Every row gives one point. The points of each table are mixes of a few directions, plus a little noise. Count the directions of each table, and those that both share. Where both have some left over, give the other angles between the two spaces (their principal angles), to ten degrees, smallest first.

First:
-63	-40
92	57
-8	-6
-17	-10
-3	-3
Second (6 x 2):
8	-36
-6	30
16	-71
-6	26
10	-52
-21	101
Directions: first 1, second 1, shared 0; angles 70

First, 6 rows:
100	-22	-126	-45
12	11	8	22
-28	3	43	-24
-34	15	67	7
-28	-20	-27	7
-17	13	36	31
Second:
-54	46	10	14
-63	58	2	25
93	-105	35	-68
-17	29	-27	30
20	-15	-9	-1
20	-14	-11	1
Directions: first 3, second 2, shared 1; angles 50

First (7 x 8):
42	-28	-30	-29	20	30	-60	13
-51	-5	71	3	-2	-46	80	-37
-41	-20	69	-10	7	-40	64	-37
-5	46	-31	39	-26	5	5	23
29	-40	-3	-37	26	17	-42	-2
56	56	-121	39	-29	61	-89	69
-27	-11	44	-5	6	-26	43	-24
Second:
-90	-62	72	-5	28	-77	-46	-17
32	-80	-44	138	62	-56	26	0
5	8	-68	39	-2	10	7	-3
38	73	25	-92	-21	34	-31	7
5	17	-9	-16	-41	60	51	7
-1	31	-23	-22	-7	6	-21	-3
-21	4	81	-71	-28	24	15	5
31	9	-35	26	11	0	-1	3
Directions: first 2, second 4, shared 0; angles 30, 60

First, 9 rows:
42	-85	2	-26	90	-3	17	-21	20
69	-36	-34	32	-18	-31	128	76	-155
-33	31	12	-19	-6	14	-64	-33	66
8	2	-7	-44	42	11	-40	-43	52
14	68	-43	-56	-3	8	-35	-33	3
-3	13	-1	35	-44	-7	37	40	-52
15	7	-16	-7	1	-3	11	3	-25
-61	-3	51	65	-48	2	-11	27	30
-49	4	36	20	-14	7	-41	-11	62
Second, 9 rows:
17	3	-26	3	36	-2	2	70	-8
75	-107	-6	-10	-70	9	-25	-44	38
8	-76	-51	-37	-32	51	-13	58	-14
13	78	22	43	58	-29	12	21	-16
-32	87	27	24	-62	31	-47	-40	-1
-30	-26	-32	-31	43	-28	18	59	21
9	-74	41	-15	-47	13	31	-135	-17
20	27	23	26	53	-29	30	-9	-18
-79	90	1	-4	20	-19	-8	21	16
Directions: first 3, second 5, shared 1; angles 50, 90

First:
-34	-63	-8	37	-4	-30	21	-129	19	-102	-6	-73
-6	-11	-2	6	0	-5	4	-23	3	-17	-1	-13
47	90	13	-52	5	43	-32	185	-27	147	8	104
3	5	1	-3	0	3	-1	10	-3	8	0	6
22	42	6	-23	2	19	-14	85	-13	67	4	49
-23	-44	-6	25	-3	-20	15	-89	13	-70	-3	-50
-23	-45	-6	25	-2	-21	16	-89	15	-72	-4	-51
-5	-9	-2	4	-2	-5	3	-16	2	-12	0	-9
18	32	4	-19	2	15	-11	64	-9	52	2	36
Second, 8 rows:
-4	-8	1	3	0	-4	2	-12	3	-10	-1	-10
-45	-89	-14	53	-6	-40	31	-178	26	-143	-7	-103
-6	-8	-2	5	-1	-4	3	-18	2	-15	-1	-11
27	52	9	-29	5	25	-18	105	-15	83	3	60
-26	-51	-8	28	-2	-24	17	-102	13	-84	-3	-58
26	48	5	-27	2	23	-18	96	-13	77	4	56
16	24	3	-16	2	14	-8	53	-9	42	1	31
14	27	5	-17	3	12	-11	58	-7	44	2	34
Directions: first 1, second 1, shared 1

First, 8 rows:
57	25	-46	-24	-111	79	-75	-8	110	116	4	106	18	14	-71	-19	-22	-7
-36	-16	29	15	69	-50	48	5	-69	-73	-2	-67	-12	-10	45	12	14	5
37	17	-29	-15	-71	51	-49	-5	70	74	2	68	12	9	-46	-12	-15	-5
4	2	-3	-2	-8	5	-6	0	8	9	1	7	1	0	-5	-1	-2	-1
41	18	-33	-18	-80	58	-54	-5	79	84	2	77	13	10	-51	-14	-16	-5
-43	-19	35	19	83	-59	56	5	-82	-87	-2	-80	-14	-11	53	14	17	6
-26	-11	21	11	48	-35	33	3	-48	-52	-2	-47	-8	-7	31	8	10	4
-34	-15	28	15	67	-48	46	4	-67	-70	-2	-64	-11	-9	43	11	13	5
Second, 9 rows:
67	52	25	-76	-58	88	-77	6	39	-9	-33	57	-28	-15	18	4	43	-44
3	35	-40	19	13	14	-32	-3	1	-4	-75	35	40	-62	-36	-136	28	-16
-22	-15	-29	38	-1	-31	3	-2	15	48	11	3	23	11	-37	-13	-42	26
-1	51	-27	9	11	12	-70	7	10	0	-92	29	35	-64	-34	-123	11	-14
8	-26	-14	4	-63	7	-9	-2	63	90	66	24	-3	60	-37	82	-61	27
16	-14	27	-29	-24	13	9	1	12	3	44	-6	-28	39	24	89	-7	1
-60	-46	-13	70	77	-82	93	-5	-66	-30	18	-66	21	-3	3	-26	-7	30
0	-57	35	-7	28	-8	117	-15	-56	-57	79	-47	-37	40	65	93	44	-5
-6	19	35	-22	16	-13	-37	16	-16	-38	-23	-25	-21	-8	31	26	-5	-4
Directions: first 1, second 4, shared 1
